Each point is reached from the start by the listed moves, each made once or not at all, plus a little noise. Is the number of moves made odd or even? Then give how often each move was made.

Moves:
(1): [ 0.54, -0.26, -0.37, -0.14]
(2): [ 0.14,  0.50, -0.16,  0.25]
Start: [-0.37, -0.30,  0.26, -0.25]
Points:
[ 0.33, -0.06, -0.27, -0.11] -> even (1, 1)
[ 0.21, -0.57, -0.11, -0.37] -> odd (1, 0)

Moves:
(1): [ 0.70, -0.14, -0.20,  0.03, -0.03,  0.32, -0.08,  0.32,  0.22,  0.16]
(2): [-0.02,  0.41, -0.20,  0.11,  0.35, -0.07, -0.16,  0.06, -0.24, -0.02]
(3): [ 0.19,  0.21,  0.72,  0.10,  0.12, -0.22,  0.02,  0.06,  0.14,  0.07]
(4): [-0.05, -0.01, -0.01,  0.36, -0.10,  0.22, -0.04, -0.08, -0.15, -0.13]
(5): [ 0.19, -0.39, -0.06,  0.16,  0.43, -0.07,  0.29, -0.09, -0.06, -0.23]
(6): [-0.06, -0.02,  0.07, -0.26,  0.34,  0.63, -0.02,  0.01,  0.01,  0.09]
(7): [-0.05,  0.23, -0.08,  0.01, -0.25,  0.04,  0.70,  0.05,  0.03,  0.00]
(8): [-0.46, -0.13,  0.16,  0.22,  0.18, -0.06,  0.12,  0.52,  0.09,  0.13]
Start: [-0.08,  0.13, -0.18,  0.01, -0.21,  0.05, -0.03, -0.18, -0.25, -0.03]
Points:
[-0.29,  0.20,  0.50,  0.73,  1.13,  0.50,  0.18,  0.28, -0.41, -0.03] -> even (0, 1, 1, 1, 1, 1, 0, 1)
[ 0.04,  0.06, -0.30,  0.61, -0.40,  0.56,  0.68,  0.64, -0.06,  0.17] -> even (1, 0, 0, 1, 0, 0, 1, 1)
[ 0.55, -0.32,  0.47,  0.51,  0.52,  0.02,  0.31,  0.59,  0.15,  0.12] -> even (1, 0, 1, 0, 1, 0, 0, 1)
[ 0.49, -0.04, -0.30,  0.13, -0.01,  1.19, -0.15,  0.09, -0.17,  0.09] -> odd (1, 0, 0, 1, 0, 1, 0, 0)
[ 0.62,  0.00, -0.36,  0.04, -0.16,  0.40, -0.15,  0.13, -0.04,  0.16] -> odd (1, 0, 0, 0, 0, 0, 0, 0)

Moves:
(1): [ 0.58,  0.12,  0.37, -0.08, -0.01, -0.02,  0.02,  0.02,  0.03,  0.01,
  0.04,  0.01,  0.07,  0.10,  0.05, -0.13,  0.02,  0.27,  0.28,  0.25]
(2): [-0.11,  0.41, -0.13, -0.02,  0.14, -0.05,  0.15, -0.14, -0.04,  0.11,
  0.26, -0.06,  0.03,  0.12,  0.06, -0.10, -0.18,  0.06, -0.03,  0.09]
(3): [-0.19, -0.03,  0.59,  0.15,  0.10, -0.09,  0.22,  0.20,  0.12, -0.33,
  0.14,  0.06, -0.05,  0.06,  0.18, -0.06, -0.06, -0.04, -0.23, -0.13]
(4): [-0.12,  0.21, -0.12,  0.36,  0.02,  0.06,  0.06,  0.15,  0.07, -0.08,
 -0.05,  0.21, -0.05, -0.23, -0.09,  0.27, -0.02,  0.20,  0.01,  0.13]
(5): [ 0.28, -0.10, -0.21, -0.03,  0.40, -0.44,  0.03, -0.11,  0.00, -0.15,
 -0.13,  0.13, -0.14, -0.04, -0.08,  0.10,  0.18,  0.11, -0.05,  0.18]
(6): [-0.04, -0.08,  0.18, -0.06,  0.37,  0.48, -0.09,  0.03, -0.02,  0.13,
 -0.14,  0.18,  0.15,  0.18, -0.12,  0.07,  0.02,  0.07,  0.15, -0.04]
(7): [ 0.05, -0.31,  0.07, -0.23, -0.18,  0.08,  0.62,  0.04, -0.27,  0.13,
  0.21,  0.11,  0.06,  0.24,  0.02,  0.23,  0.16,  0.03,  0.08, -0.05]
(8): [-0.05,  0.08,  0.11, -0.24,  0.07, -0.03,  0.09,  0.39,  0.07,  0.17,
 -0.04, -0.15,  0.15, -0.08, -0.04, -0.03,  0.00,  0.04, -0.16,  0.04]
(9): [ 0.00,  0.04,  0.02,  0.00, -0.08,  0.08,  0.25, -0.04,  0.47,  0.13,
  0.11, -0.06,  0.00, -0.05, -0.25, -0.13,  0.15, -0.09,  0.19,  0.06]
(10): [-0.03, -0.13,  0.26,  0.15,  0.16,  0.04, -0.03, -0.08, -0.02,  0.33,
  0.16, -0.01, -0.07, -0.26,  0.23,  0.08,  0.00, -0.11,  0.09,  0.14]
(11): [ 0.23, -0.07, -0.07, -0.03, -0.02,  0.11, -0.15,  0.17,  0.02, -0.04,
  0.47,  0.26,  0.03,  0.04,  0.09,  0.06,  0.13, -0.21, -0.07, -0.10]
(12): [ 0.08,  0.05, -0.04, -0.08, -0.07, -0.16,  0.14, -0.06,  0.01,  0.19,
 -0.18,  0.34, -0.11, -0.08, -0.03, -0.18, -0.16, -0.06, -0.05, -0.18]
(13): [-0.03,  0.04,  0.15,  0.06,  0.00, -0.18, -0.12, -0.14, -0.10, -0.13,
 -0.02,  0.09,  0.62, -0.15, -0.16, -0.03,  0.03,  0.10, -0.07, -0.15]
(14): [ 0.02, -0.08,  0.05,  0.13,  0.03, -0.18, -0.11,  0.25,  0.11,  0.10,
 -0.02,  0.06,  0.06,  0.37,  0.08, -0.09, -0.02, -0.08,  0.12,  0.04]
(15): [ 0.00,  0.05, -0.10, -0.20, -0.02, -0.01,  0.19, -0.03,  0.30, -0.14,
 -0.18, -0.04,  0.16, -0.05,  0.66,  0.05, -0.11, -0.23,  0.15,  0.05]
(16): [-0.04,  0.06,  0.34, -0.23, -0.14, -0.05, -0.18, -0.07,  0.09,  0.09,
 -0.10,  0.09,  0.12, -0.01, -0.04,  0.46,  0.13,  0.13, -0.07,  0.15]
(17): [-0.19,  0.22, -0.03,  0.02, -0.11, -0.12,  0.07,  0.00, -0.15, -0.11,
 -0.09,  0.19, -0.06,  0.12,  0.26, -0.17,  0.50,  0.04,  0.13,  0.02]
(18): [-0.15, -0.21, -0.17, -0.06, -0.04, -0.08, -0.06, -0.07,  0.17,  0.11,
  0.18,  0.05,  0.05,  0.03,  0.13, -0.12,  0.00,  0.38, -0.01, -0.06]
Start: [-0.47,  0.06,  0.04,  0.03,  0.11, -0.39,  0.16,  0.47, -0.38, -0.23,
 -0.12,  0.20, -0.22, -0.13, -0.09,  0.06,  0.23, -0.09,  0.07, -0.05]
Points:
[-0.37,  0.62,  0.49, -0.29,  0.34, -1.30,  0.81,  0.66,  0.55, -0.39,
  0.11,  1.17, -0.19,  0.35,  0.86,  0.02,  0.75, -0.39,  0.15,  0.12] -> even (0, 1, 1, 0, 1, 0, 0, 0, 1, 0, 1, 1, 0, 1, 1, 1, 1, 0)
[-0.35,  0.07,  0.94,  0.03,  0.91, -0.45,  0.97,  0.64, -0.44,  0.15,
  0.53,  1.49, -0.26, -0.10,  0.13,  0.98,  0.43,  0.14, -0.12,  0.18] -> even (0, 1, 1, 1, 1, 1, 1, 0, 0, 1, 1, 1, 0, 0, 0, 1, 0, 0)
[-0.61, -0.21,  0.78, -0.37,  0.33, -0.95,  1.49,  0.83,  0.65,  0.26,
  0.00,  0.92, -0.07, -0.58,  0.60,  0.72,  0.50,  0.29,  0.03,  0.30] -> odd (0, 0, 1, 1, 1, 0, 1, 1, 1, 1, 0, 1, 0, 0, 1, 1, 0, 1)
[-0.50,  0.16,  1.03, -0.24,  0.40, -0.49, -0.18,  0.95, -0.35,  0.50,
 -0.08,  1.23,  0.67,  0.02,  0.21,  0.27,  0.83, -0.16,  0.16, -0.13] -> odd (0, 0, 0, 0, 0, 1, 0, 1, 0, 1, 1, 1, 1, 1, 0, 1, 1, 0)
[-0.28, -0.32,  0.71,  0.31,  0.68, -0.83,  0.89,  1.46, -0.29, -0.08,
  0.64,  0.86, -0.24, -0.03,  0.30,  0.66,  0.60, -0.15, -0.15,  0.18] -> even (0, 0, 1, 1, 1, 0, 1, 1, 0, 1, 1, 0, 0, 1, 0, 0, 0, 0)

Moves:
(1): [-0.06,  0.21, -0.42,  0.20,  0.20,  0.05, -0.26, -0.34,  0.06,  0.06,
  0.30,  0.03,  0.10, -0.18, -0.03, -0.61, -0.05, -0.13, -0.31, -0.09,
 -0.36, -0.19,  0.24,  0.12,  0.00, -0.06, -0.24]
(2): [ 0.07,  0.02,  0.00,  0.08,  0.00,  0.01, -0.07, -0.11, -0.13, -0.02,
  0.05, -0.05,  0.16, -0.17, -0.09,  0.20,  0.18,  0.00, -0.12, -0.16,
  0.18,  0.07, -0.03,  0.00,  0.02,  0.01,  0.01]
(3): [ 0.10, -0.06,  0.01, -0.21, -0.12,  0.00,  0.20, -0.02, -0.03, -0.02,
  0.00, -0.18,  0.11, -0.28,  0.09,  0.13, -0.12, -0.10, -0.23,  0.20,
  0.14, -0.24, -0.13, -0.16, -0.01, -0.23, -0.17]
(4): [-0.05, -0.11, -0.21,  0.09, -0.12, -0.09,  0.03, -0.07,  0.01, -0.14,
 -0.04,  0.08,  0.07, -0.07,  0.03,  0.13,  0.12,  0.01,  0.20,  0.01,
 -0.08, -0.01, -0.21, -0.04,  0.00, -0.30, -0.06]
(5): [ 0.07,  0.40, -0.06,  0.17,  0.03,  0.09,  0.16, -0.19, -0.06,  0.09,
 -0.18,  0.25, -0.07,  0.06, -0.03,  0.06, -0.11,  0.14,  0.06,  0.09,
 -0.02,  0.00, -0.08, -0.08,  0.35, -0.16,  0.21]
(6): [-0.21,  0.17,  0.15, -0.13, -0.24,  0.09, -0.01, -0.04, -0.15, -0.10,
  0.15,  0.02,  0.00, -0.16, -0.12, -0.14, -0.06, -0.20, -0.21, -0.09,
 -0.14,  0.02, -0.21,  0.09,  0.29, -0.05,  0.10]
(7): [ 0.17,  0.14, -0.22,  0.11,  0.05, -0.37,  0.28, -0.15,  0.22, -0.01,
  0.10, -0.02,  0.04, -0.08, -0.19,  0.07, -0.06, -0.39, -0.28,  0.30,
  0.12, -0.14,  0.07,  0.19, -0.02,  0.01, -0.06]
(8): [ 0.35,  0.03, -0.06, -0.19,  0.05,  0.19,  0.23, -0.28, -0.05, -0.05,
 -0.17,  0.27,  0.16, -0.10,  0.02, -0.08,  0.10, -0.10, -0.24, -0.17,
 -0.01, -0.05,  0.23, -0.01,  0.30,  0.01,  0.15]
(9): [-0.02,  0.19, -0.21, -0.02,  0.36,  0.14, -0.14, -0.04,  0.01,  0.26,
 -0.01,  0.25, -0.05,  0.03,  0.07,  0.04,  0.19,  0.04,  0.26,  0.31,
  0.05,  0.03,  0.25,  0.10, -0.06, -0.31,  0.02]
(10): [-0.09,  0.23,  0.05, -0.07,  0.15,  0.23,  0.16, -0.07, -0.36, -0.19,
 -0.50,  0.03,  0.15,  0.20,  0.07, -0.01, -0.13, -0.22, -0.03,  0.40,
 -0.26, -0.04,  0.23,  0.03, -0.10, -0.03,  0.39]
(11): [-0.05,  0.06,  0.12, -0.13, -0.04,  0.02, -0.17,  0.15,  0.23, -0.10,
 -0.08, -0.14,  0.00, -0.07,  0.14, -0.01, -0.07,  0.02,  0.32, -0.08,
 -0.03, -0.10,  0.10, -0.14, -0.17, -0.13, -0.16]
(12): [-0.12,  0.04,  0.10,  0.28,  0.04,  0.05, -0.09, -0.01, -0.13, -0.31,
  0.18,  0.18, -0.04, -0.47,  0.03, -0.10,  0.02, -0.08, -0.25,  0.30,
 -0.18,  0.17, -0.01,  0.18, -0.12, -0.13, -0.01]
(13): [-0.05,  0.29,  0.19, -0.26,  0.29,  0.04, -0.09, -0.09, -0.09, -0.05,
 -0.24,  0.30, -0.09, -0.15, -0.09,  0.01, -0.13, -0.18, -0.05, -0.05,
  0.07,  0.00,  0.01, -0.44, -0.11,  0.01,  0.04]
(14): [ 0.02,  0.20,  0.16,  0.03, -0.07, -0.07,  0.09, -0.07, -0.04, -0.11,
  0.10,  0.20,  0.07, -0.20,  0.03,  0.00,  0.14, -0.10,  0.01,  0.27,
  0.05, -0.12, -0.23, -0.17, -0.17,  0.10, -0.08]
(15): [-0.11, -0.09, -0.04,  0.01, -0.15,  0.16, -0.24,  0.01,  0.01, -0.09,
 -0.21, -0.16,  0.10, -0.35, -0.33, -0.26, -0.01, -0.08, -0.20, -0.09,
  0.10, -0.13,  0.00,  0.05,  0.11, -0.03, -0.22]
(16): [ 0.13, -0.11, -0.24,  0.11,  0.22, -0.02,  0.09,  0.21,  0.06, -0.24,
  0.36, -0.02,  0.35,  0.20, -0.01, -0.08,  0.28,  0.01, -0.33, -0.01,
 -0.02, -0.13,  0.18,  0.21,  0.01, -0.32, -0.39]
(17): [-0.19, -0.08,  0.04,  0.15, -0.17, -0.06,  0.09,  0.04, -0.05,  0.06,
 -0.37,  0.26, -0.32,  0.25, -0.14, -0.02,  0.40,  0.05,  0.06, -0.26,
  0.00, -0.05,  0.03,  0.09, -0.69,  0.01, -0.01]
(18): [-0.07,  0.04, -0.29,  0.02, -0.15,  0.10, -0.21, -0.17,  0.22, -0.25,
 -0.04, -0.26, -0.04,  0.03, -0.23, -0.10,  0.12,  0.01, -0.46, -0.02,
 -0.06,  0.05,  0.06, -0.08,  0.06,  0.00,  0.24]
(19): [ 0.09, -0.01,  0.05,  0.07, -0.07, -0.37,  0.01, -0.15, -0.19,  0.08,
  0.60,  0.13, -0.12, -0.26, -0.19,  0.35,  0.09,  0.17,  0.01,  0.53,
  0.20, -0.04,  0.31, -0.06, -0.32, -0.02, -0.27]
(20): [ 0.01, -0.13,  0.09, -0.25,  0.04, -0.12,  0.26,  0.01, -0.22, -0.19,
  0.09, -0.12, -0.22, -0.30, -0.19, -0.09,  0.18,  0.26,  0.16, -0.04,
 -0.42, -0.07, -0.30,  0.17,  0.15, -0.31, -0.05]
(21): [-0.18,  0.18, -0.08, -0.15,  0.00,  0.02,  0.11,  0.11,  0.02, -0.05,
  0.01, -0.11,  0.08, -0.16,  0.05, -0.02,  0.00, -0.04,  0.01, -0.17,
  0.06,  0.01, -0.06, -0.12,  0.12,  0.04, -0.12]
(22): [-0.22, -0.11, -0.17,  0.21, -0.08, -0.02, -0.03,  0.15,  0.24, -0.29,
 -0.04,  0.03, -0.10,  0.28,  0.07,  0.26,  0.15, -0.30, -0.38, -0.04,
 -0.24, -0.09,  0.14, -0.28,  0.27,  0.23,  0.06]
(23): [-0.15, -0.26,  0.17, -0.21,  0.04,  0.11,  0.03,  0.15,  0.08, -0.06,
 -0.10, -0.18,  0.27, -0.16,  0.08,  0.11, -0.11,  0.17,  0.01,  0.12,
 -0.19, -0.30, -0.02,  0.06, -0.08, -0.12,  0.20]
(24): [ 0.11, -0.04, -0.07,  0.01, -0.06, -0.01,  0.05, -0.21, -0.02,  0.21,
 -0.18,  0.05,  0.11, -0.04, -0.19, -0.04,  0.10,  0.07, -0.21, -0.04,
 -0.14,  0.15,  0.06,  0.05, -0.04, -0.07, -0.13]
Start: [-0.07,  0.15, -0.08,  0.04, -0.06,  0.07,  0.02, -0.32,  0.02,  0.17,
 -0.23, -0.17,  0.00, -0.18,  0.18,  0.12,  0.01,  0.31,  0.17, -0.12,
  0.29,  0.06, -0.25,  0.22, -0.19, -0.09, -0.22]
Points:
[-0.88,  0.66, -0.51,  0.63,  0.08,  0.63,  0.09, -0.26, -0.11, -0.81,
 -1.25,  0.50,  0.78, -0.84, -0.04,  0.37,  1.16,  0.00, -0.44,  0.54,
 -0.40, -0.47,  0.13,  0.16, -0.74, -1.29, -0.51] -> odd (0, 1, 0, 1, 1, 0, 0, 0, 1, 1, 1, 1, 0, 1, 1, 1, 1, 0, 0, 0, 1, 1, 1, 1)
[ 0.16,  0.57, -0.77,  0.00,  0.51,  0.45,  0.12, -0.76, -0.12, -1.01,
 -0.46, -0.21,  0.59, -1.25, -0.54, -0.30,  0.80, -0.21, -1.02,  0.62,
 -0.24, -0.28,  0.55,  0.95,  0.00, -1.30, -0.31] -> odd (0, 1, 0, 0, 0, 0, 1, 1, 1, 1, 1, 1, 0, 0, 1, 1, 0, 1, 0, 1, 0, 0, 0, 0)
[-0.35,  1.15, -0.18,  0.41, -0.13, -0.01,  0.79, -1.10, -0.74, -0.65,
 -0.51,  1.12, -0.42, -1.27, -0.73,  0.18,  0.93, -0.50, -0.88,  1.38,
 -0.44, -0.44,  0.19,  0.53, -0.22, -0.76,  0.01] -> odd (0, 0, 0, 0, 1, 1, 1, 1, 1, 1, 0, 1, 0, 1, 1, 0, 1, 0, 1, 1, 0, 1, 0, 0)
[-0.70,  0.66,  0.70, -0.37, -0.40,  0.03,  0.13, -0.41, -0.33, -0.97,
  0.01,  0.14, -0.08, -2.26, -0.34,  0.41, -0.02,  0.03, -0.59,  1.02,
 -0.36, -0.84, -0.65, -0.54, -0.02, -0.93, -0.57] -> even (0, 0, 1, 0, 1, 1, 0, 0, 0, 0, 1, 1, 1, 1, 1, 0, 0, 0, 1, 1, 0, 1, 1, 0)
[ 0.09,  1.16,  0.15, -0.44,  0.89,  0.82,  0.49, -0.56, -0.35, -0.60,
 -0.87,  0.78,  0.85, -1.10,  0.57,  0.18,  0.05, -0.07, -0.32,  1.26,
 -0.09, -0.72,  0.30, -0.19, -0.35, -1.40, -0.04] -> odd (0, 0, 1, 0, 1, 0, 0, 1, 1, 1, 1, 1, 1, 1, 0, 1, 0, 0, 0, 0, 0, 0, 1, 0)
